Each row is a point. Two turns around zero, p and q, are shown by what they do to some points. Write where each new point lands after one turn and then the other. Backwards means that the second turn is done in reverse. Each puzzle has new turns, and all numbers are rounded.
In the rows, zero is written as 128.

Turn p:
[112 142  46] => [212 134 135]
[139 109 179] => [ 75 115 118]
[148 145 147] => [106 133 151]
[111 159 134] => [128 164 132]
[147 104 137] => [114  99 127]
[112 109 124] => [134 121 105]
Turn q:
[176 123 123] => [147  96 159]
[153 120  97] => [139 129 167]
[137 154 125] => [106 114 137]
[ 93  87 133] => [156 165 101]
[ 80 157 161] => [ 90 137  76]
Where do these land?
p, then q: [124  95 136] => [143 156 141]
q, then p: [119 159  66] => [ 92 185 108]
q, then p: [ 82 102 147] => [169 139 164]
p, then q backwards: [124 100 152] => [119 154 153]
p, then q: [162 165 131] => [122 104  84]
p, then q backwards: [157 147 135] => [144 142  99]

Turn p:
[199 108 129 101 131 111] => [133 131 184 102 166 163]
[118 110 159  99 133 106] => [109 136 161 160 136 117]
[154 155 138 115 139 116] => [129  94 147 121 147 130]
[102 109  83 184 135 142] => [156 162  62 125 123 137]
[102 105 108 103 133 188] => [ 85 167 106  93 115 103]
[122 101 160 107  83 116] => [118 147 173 150  91 135]
[108 154 140 198 142 135] => [184 112  85 139 117  97]
[119 183 107 116 127 110] => [109  74 106 134 127 143]
Turn q:
[162 137  93 137 171 115] => [102 179 125 132 147  97]
[184 141 135 123 108  96] => [134 119  98 105 176  96]
[121  89  99 137 110 177] => [ 92 113 173 138 139 166]
[ 91 173 107  84 109 153] => [168 123 188 104 100 115]
[ 95  83 125 109 117 136] => [128  97 151 171 118 145]
[134 137 103 125 134  97] => [118 134 126 131 128  88]
[124 124 161 162 100 129] => [120  99  97 108 119 155]
[113 140 202 148 175 119] => [162 159  63 136  96 161]
Where do these land?
q, then p: [101 107 128 138 109  91] => [140 165 119 149 112 155]
q, then p: [167 111  96 152  79 109] => [ 95 165 113 176 159 112]
p, then q: [ 77 143  72 147 118 130] => [ 81 119 188 115 117 111]
p, then q backwards: [131 166 156 106 147 125] => [129 113 102 117  87 108]
p, then q: [ 88 115 124 100 155 161] => [131 125 133 133  78  86]
q, then p: [162  76 149 154 152 127] => [133 135  59 113 139 111]
p, then q backwards: [160 140 166  96 155 100] => [144 102  90  91  93 142]
p, then q: [137 167 131 130 110 180] => [149  84 147 157 151 105]

Turn p:
[121 138 113 135  77 101 123 138 152] => [143 127 143 103 165  97 116 131 157]
[148 149 132 151 140 138  97 113  98] => [164 142 122 136  86 134 130 111 134]
[153 117 167  81 149 116 165 145 181] => [ 78 100 102  78 158 167 147 130 109]
[129 144  98 109  71 139 129 134 103] => [133 137 182 120 122 104 140 149 163]
[136 105  88 162  85 165  92  86 103] => [172 121 177 158  94 124  74 143 153]
[125 190 126 126 130 100 160 115 156] => [136 126 110  75 132  83 150 133 100]
[138 161 108 105 152 133 184 138 145] => [ 98 128 109  96 118 112 158 173 103]
[109  91 173 141 152  86 153  96 109] => [103  78 103 161 130 114 128  75 107]
[ 97 114 116 178 128 153  96 121 114] => [152 158 132 172 119 119  82 119 126]
[132  95 201  91 130 132 166 187 155] => [ 37 132 112 102 164 171 140  99 139]
[103 136  98 115 137 150  74 116 115] => [174 156 160 158 130 144 133 138 109]
[145  96 114 142 185 124  98 148 105] => [145 133  84 180 118 167 137 137 137]
Turn q:
[145 147 166 128 141 109 134 163 102] => [173 132 102 147 132 126  95 145 134]
[136 150 113 119 118  51 142 151 111] => [164 164 149 159 161 116 135 175 148]
[105 106 153 114 127 174 157 123  89] => [112 124  64 133 135 155 134 105 104]
[100 136 123 154 117 115 127  94 176] => [104 118 155 111  88 122 161 159 129]
[100 110 134 168  66 185  96 126  51] => [ 59 110  53  84 180 106 100 138 118]
[141  83 134 103 213 139 101 116 121] => [134 101 148 182 116 121 106  68  76]
[124 159 110 106 124 135 119 119 146] => [138 146 152  96 125 135 137 124 116]
[107 106 125 127 116  77  98 162 155] => [124 103 175 150 147 146 114 175 138]
[172 144 119 120 104 135 143 102 158] => [149 128 140  96 119 116 163 104 162]
[149 138 104 140 155 161 163 122 171] => [122 151 142 122  76 138 137  86 154]
Where do these land?
p, then q: [ 85 126 140 144  62  99  97 135 164] => [177 103 166 152  93  93 125 117  82]
q, then p: [107 173 150  91 144 181 139 132 100] => [159 133 175 133  80 133 166 163 134]
p, then q: [193 124 103 169 144 118 131  99 146] => [109 108 170 117 181 140 120  98 168]
q, then p backwards: [117 147 144  89 133 143 117 132  61] => [ 94 141 134 146 169 112 108 127 184]
p, then q backwards: [162  93 114 152 177 129 111 100 149] => [108 119 198 119 142 138 135 163 121]
p, then q: [131 104  90 158 136 118 147  99 139] => [108 109 151 152 158 117  96 135 149]
p, then q: [109 144 131 130 130 148 129 180 105] => [138 166 128 103  95 133 130 160 126]
p, then q: [145 137  99 126 165  84 121 117 145] => [121 151 138 162 149 126 123  89 162]
p, then q: [109  92 135 108  43 119 130 149 178] => [158  82 159 156  82 152 105 122  62]
q, then p backwards: [120 142 175 114 147 141 158 137  93] => [137 133 124 162 186 120 105 124 140]

Turn p:
[147 114 148 146 132 132 158 107 115 102  87 117] => [158 157 119 128 142 124 135 116 161 164 131 154]
[125  93 156 155 137 113 123 109 137  87 129 116] => [144 128 124 168 129 130 172 130 143 147 130 158]
[ 85 158 133 128 157 167 110 148 118 177 161 117] => [ 93 122 171 108 132 121 113 194 119 102 110 109]
[122 116 118  86 114 111 166 130 156 118 111 152] => [135 100  98  97 113 146 118 103 135 126 164 148]
[153 115  98  80 119 129 149 162 119 104 144 125] => [ 88 121  90 112 147 169 121  95 128 128 134 120]
[101 178 114 159 157 168  88 146 114 138 157 160] => [ 92 155 189 147  99 136  96 165 101 110 114 115]
[130 133 107 104 146  97 120 114 120 132 118 122] => [133 126 116 128 149 118 115 111 116  95 127 148]
[114 143 106 109  92 105 152 135 110 127 146 126] => [102 104 135  98 126 122 130  84 129 120 121 124]
[160 114 135 167 131 110 146 115 164 128 117 103] => [170 146 125 141 144 120 167 120 141 133 160 110]
[155 134 173 129 112 100 121 131 153 113 100  99] => [164 150  95 114 127 116 176 125 105 146 125 135]
[124 130 139 164 126 171  84  81 140 134 124 117] => [163 147 143 164 100 118 130 164 153 117  91 111]
[128  85  97 102  97 101 147 162 117 126  95 143] => [ 99 104  75 121 129 106 107  89 135 148 160 132]
[120 151 138 134 145 158  99 126  99 177 175 168] => [118 105 182 139 129 136  83 166  95 128  97 102]
Turn q:
[128 142 123 123 120 112 163 127 139 113 107 127] => [141 130 110 116 149 118 143 126 141 146 103 130]
[115 145 116 174 119 140  85 132 141 107 130 129] => [ 95 107  99 140 138 137 100 141 108 145 160 135]
[107 120 133 165 136  61 176 110 140 130 127 134] => [147 149 121 137 151 114 136 157 148 143  96 199]
[151 112  78  82 163 134  78 149  93 134 185 103] => [130 193 151 154  96 142 109 116  65 102 146  77]
[112  97 127 154 124 151  92 120 136 142 113 167] => [108 100 135 149 126 117  83 136 156 109 156 131]
[121 134 136 145 166 129 115 145 135  99 111 157] => [129 131 107 115 164 144  99 112 135 112 151 144]
[165 138 130  67 131 140 103 114  67 132 156 102] => [138 160 190 110 104 141 151 114  91 135 147  75]
[143 115 158 124  89 112 133 146 152 122 116 136] => [106 131 107 109 112 112 155 130 168 131 134 133]
[151 128  86  90 141 141 118 159  99 140 120  94] => [160 150 124 146 122 129 145 123  97 112 137  66]
[ 99 130 144 128 135 103 163 106 195 124 119 128] => [119 125 102 124 135 152 125 134 168 137  67 163]
[119 122 128 148 106 146 169 115 139 107 133 154] => [114 103 125 125 141  92 123 101 137 143 105 153]
[114 115 138  94 125 159 106 146  79 131 137  87] => [157 126 149 143  85 149 144  98 108 135 162  97]
[121 148 137 125 101 105 156  84 130 146 103 139] => [139 109 150 108 139 115 136 161 156 159  97 136]
[118 158 151 122 113 123 157 150 141 160 137 142] => [144 109 112  87 101 117 138 141 128 115 106 145]
[154 115 134 180 152 165 106 117 133 132 125 123] => [ 93  95 139 156 157 140 130 130 112  96 153 137]
Where do these land?
q, then p: [122 157 149 147 157 121 104 119 103 148 121 118] => [102 126 126 134 141 166 116 151 119 160 115 116]
q, then p backwards: [133 119 102  98 109 113 107 140 137  31 110 114] => [197 103 107 151 101 139 154 178 103 101  96 116]
p, then q backwards: [106 129 127 108 110 117 127 131 154 118  99 115] => [127 130 149 132 109 121 137 172 138 136 136 136]
p, then q: [129 106 154 139 141 111 111 167 145 148 140 143] => [158 139 133 148 105 106 138 125  99 112 146 153]
p, then q: [114 108 129  82 111 112 109 109 119 136 113  83] => [143 164 107 151 169 111 110 123 155 134 112 106]
p, then q: [130 125 144 137 138 112 135  98 118 149 126 157] => [109 142 151 123 132 126 139 139 140 100 155 134]
p, then q: [123 160 153 137  65 125 117 101 113 142 135 128] => [140 128 146 127 131 123 176 154 179 148 128 106]
q, then p backwards: [154 108 153 145 144 142 127 119 139 143 117  88] => [118 114 123 133 144 121 123 125 149 102 177 109]
q, then p backwards: [145 106  86 150 152 213 137 104 151 112 156 148] => [130 125  67 115 119  85  92 133  70 147 176 147]
q, then p backwards: [137 164 141 126 153 100 163 158 149 147 172 145] => [114 182 149  78 135 117 107 122 129 117 103 102]
q, then p backwards: [152 140  87  91 143 181 167 150 118 148 116 150] => [155 154 103 121  89  98 106  98 127 185 144 105]
q, then p: [136 128  98 150 104  97 118 159 141 126 130 134] => [ 92 133 142 127 129 111 126  99 107 101 148 119]
p, then q: [ 84 115 141 153 137 119 143 109  78 115 127 142] => [123 122 132 108 123 128 105 153 179 103 134 168]

Turn p:
[113 190 133 102 122 120 115 110 107 141 127 161  99 144] => [ 97 121  95 153 154 121 152 141 155  88 113  96 147 120]
[ 84 105  84 131 137  98 125 143 116 134 124 103 107 171] => [146 112  98 128  97 141 160 132 130 142 181 122 127  83]
[160 122 110  92 150 183 159 110 124 114 177 153 129  81] => [121 167 142 154 174 100  95  86 174 152 133 152 121 166]
[154 168 140  88 195 153 141  87 129  69 130 127 147 110] => [ 89 165 153 118 145  53 146  84 141 106 128 154 161 159]
[121 167 148 111 128 141 158 104 188  84 164 146 116 106] => [ 71 142 182 176 128 102 128 143 152 137 121 139 151 155]
[168 140 121 114 112 138 118  81 135  73 137 131  97  94] => [108 127 130 145 104  61 101 119 163 138  98 120 128 161]
[106  98 123 176 112  93 155 172  78 135  99 131 152 131] => [175 119  95  87 139 156 150 172  86 162 148 122 123 139]
[126  98 173  99 135 121 125 114 114 115 136 147 116 157] => [122  97 148 110 148 110 104 131 135 100 166 105 136 129]
[ 98 109 114 190 117 119  67 172 127 150 122 141 143 164] => [144  76 112 118 106 189 169 128  95 123 130 122  73 123]
[121 123 139 128 113 102 114 125 111 154 156  92 162 112] => [118 164 119 121 125 140 106 128  86 132 135 100 102 111]
[147 128 148 128 154 121 127 160 133 143 125 112  95  98] => [154 136 162 118 141 128 137 111 135 147 100 101 138 107]
[159 126 121 158  99 124 137 168 126 155 119 102 145 184] => [177 144 122 111  87 184 131 149 122  97 133 127 124 135]
[116  89  99 121  99  93 109 184 135 161  79 130 166 142] => [170 117 112  94 125 159 136 175 108 123 129 163  80  75]
[167 151 140 127 157 156 157  31 180 135 142 152 110  87] => [107 132 153 207 143  78  82  85 121 119  89 155 180 155]
[ 83 103 128 154  88 160 114 159 117 158  85  94 135 142] => [124 101  97  80 105 200 118 136 119 151 120 142 129 102]
Turn q:
[129 179 107 165 114 140 100 130 162 110 111 111 135 100] => [142 110  87 151 104  80 136 136 118 135 168 149 140 109]
[152 145 128 132 133  79 156 119  82 100 112  86 136 202] => [168 181 135  81 128 143 104 135 169  62 130 150 124 103]
[110 171 142  92 158 145 122 141 110 163  83 107 128 100] => [135 127  98  93 122 104 143 115 117 162  85 104 156  81]
[140 106 161 169 147  93 161  84 104 163 160 132  99 122] => [122 126 149 140 101 153 115 191 161 102  97  81 113 147]
[106 137  90 145 119 132 126 122 126 152  96 119  70  97] => [ 88 105 132 108  79 108 166 147 107 126 134 123 127 100]
[154 118  91  92  78 137 159 153  74 119 114 142 169 140] => [108 163 139  87 185 169 114 133 101 128 164 152 164 110]
[130 147 108 114  99  60 101  83 149 128 128 160 130 147] => [128 100 102 138 114 151 117 144 110  72 101 190 137 147]
[122  81 154 119 146  83 138 119 156 119 138  82 159 137] => [121 131 106 117 133 140  90 113 192 133 110 141  85 153]
[150 134 121 108 118 134  94 115 147 120 125  89 113 144] => [159 105 132 122 107 139 134 112 142 140 137 166 117 106]
[ 79 138 141 142 142 157 157 123  86 133 152 127  96 143] => [138 159 163 108 131 105 179 153 130 125 111  93 122 146]
[127 125 193 140 151 135 158 185 166 108 165 180 130 115] => [128 165 122 188 126 128 117  82 128 142 129  69 146 191]
[138 113 162 163  68 171 146 144 109  90 123 128 133 126] => [118 191 160 165 134 125 130 148 135 163 172 145 141 125]
[133 117 104 155 155 177 122 111 169  95 104 172 133 106] => [107  87 161 168 138  66 107 108 111 131 152 125 143 131]
[115 152 123  70 171  90 102 145 144 116 163 120 128 102] => [143  87  75 120 143 145 162  79 152 116 103 118 140 144]
[112 133 130 131 138 188 125 121 152 203 149 130 110 134] => [155  99 151 113 105 117 136 146  79 182 111  93 104 146]
[151  53  93 113 110 125  80 153 113 128 125 163 179 134] => [ 90 113 134 150 200 173  97 105  94 128 145 154  88 108]
Where do these land?
p, then q: [106 159 117 110 172  64 175 196 150 157 106 116 173 110] => [134 159  96 120 138 127 127 131 129 134 133  36 219 123]
q, then p: [113  84 112 185 118 211 130 151 126 158 140  96 123 169] => [143 143 151 143 150 148 114 119 150 124 120  16 156 103]
q, then p: [106 103 164 146 152 136 119 166 160 116 116 126 122  88] => [123 117 101 170  90 145 127 130  90 147 124 117 154  99]
p, then q backwards: [135 138  96 130 106 149 114 138 167  86 166 130 124 127] => [110  84 158 153 112 121 127 115 159 111 137 107  94 125]
q, then p: [128 161 133 138  91 133  87 119 101 164 106 119 112 173] => [154 142 108 108 170 118 127 152 163 140  79 110 127 160]
p, then q backwards: [150 121 146 163 133 123 130 129 114 145 179 150 156 120] => [125 108 134 140 130 139 128 157 139 140 172 167 145 160]
p, then q: [110 115 107 171 138 118 151 156 138 115 158 110 116 111] => [150 143 136 112 105 151 114 171 105 154 128  99 123 136]
q, then p: [ 93 136 109 122  81 145  78 153  98 105 146 153 148 138] => [154 140 110 149 180 119 167 112 130 139 150 121 165 172]
q, then p: [168 176 126 137  95 127 132 183 156 144 117 154  74 110] => [105 171  66 126 112 158  85 143 118 145 135 118 103 180]
q, then p: [195 140 124 132 158 109 131  80 108 170 107 155 134 175] => [123 110 146  45 120  99 115 108 141 127  83 123  80 145]
p, then q: [ 67 124 175 100 165 133 144  60 130 122 138 170 122 123] => [114 124 105 139 191 100 137 141 162 102  88 100  65 160]
p, then q: [121 133 168 135 118 144 123  89 124  88 113 110 137 123] => [122 151 115 112 158 134 140 122 122 124  92 171 104 133]
q, then p: [141 125 165  93 133 119 182 165 137 138 111 100 125 135] => [ 81 153 108 141 110 137 105 120 136  85 100 147 129  97]
p, then q: [135 130 124 101  83 115  83  74 118 162  84 104 129 122] => [ 71  99 101 134 144 119 163 118 124 116 146 173 127  77]
q, then p backwards: [133 119 103  84 153 150  78 135 105  84 153 113 105  70] => [ 70 136 112 126 188 145 107 152 129 137 121 166  71 139]
q, then p: [114 109 126 103 132  76 152  96 135 108 136 154 120 167] => [ 98  81 141 103 114 108 144 144 150  92 142 157 140 147]
q, then p: [162 103  79 127 149 124 168  87 107 113  98 116 157 114] => [ 90 117 183 109 147 107 135 113 120 137 146 133  76  91]

Turn p:
[160 119 148 129 154 104 159 152 144 107 140 115  99  82] => [125 134 165 138 145 104 107 132 165  80 113  99 128 102]
[122 121 105 151 102 123 122  96 137 133 139 153 151  81] => [121 144 124 116 129  74 120 113  92 148 137 137 116 100]
[126 153 103 111  78 128 124 149 165 133 135 127 123 134] => [114 150 110 128 126 122 146 131  83 115 114  96 155 151]
[ 78 107 131 165 138 133 127 138 121 150 120 136 105 166] => [102 115 113 148 115 136 165 118 146 132 121 163  90 158]
[103 133 145 114 129 134 135 134 102  98 131 126 129 106] => [142 143 132 134 119 125  98 123 137 106 158 141 124 142]
[126 100 122 124 151 149 109 117 139 114 134 130 132 134] => [124 127 120 113  97 143 116 117 141 141 119 124 111 112]
[137 121 116 118  99 164 116 131 111 140 113 162 123 132] => [147 147 130 115 101 126 151 161 106 149 137 128 115 138]
[127 103 112 113 130 123 132  93 113 160 123  90 124 119] => [161 117 154 124 127 133 134  93 114 136  98 155 132 118]
[121 111 117 124 137 103 124 116 111 147 122 141 132 138] => [125 135 139 115 149 140 136 121 127 147 121 154 114 127]
[143 135 109 152  96 125 134 134 124 115 122 124 136 150] => [113 105 119 129 131 132 137 152  90 117 133 130 129 125]
[139 160 114 104 120 169 143 133 101 143 149 161 124 157] => [170 152  85 133 129 142 140 176 122 138 124 131 128 141]
[148 132 179 156 127 137 119 121 148 103 136 127 131 112] => [106 108 130 134 105  97 113 141 158 126 148 118 154 108]
[145 115 148 108 139 103 140 143 131 127 128 110 144 169] => [116 103 137 109 148 160 114 141 146 124 105 130 148 147]
[151 129 150 133 144  96 105 143 101 104 153 116 139  79] => [116 142 169 156 142 120  71 134 139 128 144 128 138 100]
[106 130 128 115 157 125 135  94 135 139 100 116  95 140] => [148 125 126 119 130 148 166  86 155 118 130 140 128 122]
[122 166 127 142 139 123 131 132 158 127 116 121 118 148] => [115 114 101 141 144 136 154 116 136 118 138 104 141 130]
[121 140 122 117 135 134 120 149 137 136 115 120 171 130] => [131 115 122 125 139 136 108 118 117 153 134 100 126 155]
Turn q:
[130 129 137 137 146 127 155 139 105 131 117 118 113 135] => [140 103 146 120 117 115 123 136 132 111 133 116 114 116]
[111 135 107 141 102 156 123 111 135 136 132 153 118 105] => [144 143 114 110 173 125 129 134 120 142 135 147 147 124]
[142  93 119 103 104 133 112 142 156 119  93 113 133 103] => [139 152 108 112 111 143 126  91 113 143 159 119 121 165]
[104 127 127  96 114 128 132 127  96 118 141 149 158 108] => [104 150 145 112 151 101 141 109 151 115 117 132 142 149]
[126 165 137  90 140 121 123 129 138 136 154  97 105 109] => [130 164 143 149 101 115 137 140 125 114 134 172 107 117]
[115 120 147 114  92 113 115 112 105 129 120 143 102 134] => [ 96 142 118  79 122 126 122 147 132 125 132 131 134 124]
[185 138 118 120 152 118 133 128 121 115  99 146 152 146] => [111 102 129 149 135 159 154 109 155 129 146 100  94 125]
[129 107  98 101 123 124  98 158 133 167 129 106 131 129] => [145 152 106 127 118 136 131 130 110 119 103 130  94 175]
[122 117 138 153 101 151 137 102 116 162 131 126 132 132] => [154 134 127  99 138 133 144 156 125 134 114 110 158 119]
[125 123 135 136 167 119 125 132 147 133 108 126 134 147] => [124 102 127 146 115 143 128 111 101 116 118 118 120 117]
[110 136 152 134 126 151 115 161 132 127 144 133 134 123] => [132 127 164 125 131 136 110 126 119 139 111 152 140 145]
[148 138 133 140 170 129 159  86 103  78 158 130 115 148] => [103 114 150 164 134  90 125 139 151 144 139  98 121  67]
[111 120 109 183 140 111 103 147 142 124 120 105 158 130] => [149  83  96 148 113 127 121 108 122 148  94 136 146 146]
[146 124 149 130 140 128 148 137 149 131 150 138 112  98] => [150 150 147 138 126 143  99 116 140 118 137 134 129 104]
[115 146 113 142 104 110 141 109 141 113 127 138 124 173] => [ 98 105 102 144 137 127 127 165 125 124 146 125 155 128]
Where do these land?
q, then p: [118 146 117  73 120 115 148 128 135 114 133 145 122 122] => [103 146  83 141 138 132 113 121 144 106 147 141 131 123]
q, then p: [ 93 129 116 131 116 125 136 135 125 129 177 112 142 149] => [ 87 101 136 131 157 144 129 135 121 139 152 118 119 149]
q, then p: [125 136 135 130 117 117 124 125 133  96 107 150  91 133] => [123 173 121 136 113 126 110 112 127 143 114 141 117 134]
p, then q: [138 143 148 133 133 122 114 124 138 148 133 150 131 119] => [145 127 121 146 120 138 134 125 128 100 113 141 137 129]
p, then q backwards: [103  86 114 130 123 114 110 144 136 131 114 123 128 119] => [127 120 149  94 149 133 101 151 117 116 119 130 133 130]
q, then p: [145 118 120 135 109 174 130 129 112 141 157 154 123 130] => [142 118 136 151 140 148 130 126 169 145 120  92 137 137]
q, then p: [134 107 114 133 125 117 115 109  89 125 145 149 140 143] => [129 118 138 127 139 143 143  80 130 118 122 106 121 144]
p, then q: [139 129 122 127 182 164 117 115 145 135 107 151 136 145] => [178 170 113 138 125 135 129 142 104 119 152 124 113 132]
q, then p: [147 111 100 140 123 118 118 136 149  98 113 144 143 114] => [131 121 102 130 119 135 142 105 118 152  99 139 121  99]
p, then q: [146 116 110 140 167 115 137 125 137 146 127 126  99 143] => [158 122 133 122 129 126 122 102 103 119 163 126 128 105]
p, then q backwards: [143 143 127 140 106 136 117 142 111 146 106 125 141 143] => [128 142 121 137 119 159 127 130 140 124 117 113 134 160]
q, then p: [113 124 110 135 130 122 148 117 137 122 125 154 136 124] => [124 120 120 124 135 138 103 108 131 133 130 128 112 106]
p, then q backwards: [110 129 149 105 116 117 168 115 139 123 121 114 141 121] => [ 93 118 121 132 111 122 149 151 115 132 113 137 138 102]
q, then p: [118 139 109 145 127 137 130 135  76 131 152 145 125 114] => [108 136 151 106 151 141 141 112 164 128 124  98 125 127]
p, then q: [141 147 212 120 131 124 126 156 146 128 117  31 136 117] => [115 118 119 147  79 161 136 101 111 182  90  70 200 145]
q, then p: [135 144 144 131 120 131 109 112 141 134 115  74 114 112] => [144 147 132 125 144  96 140 168  96 126 118 134 139 137]
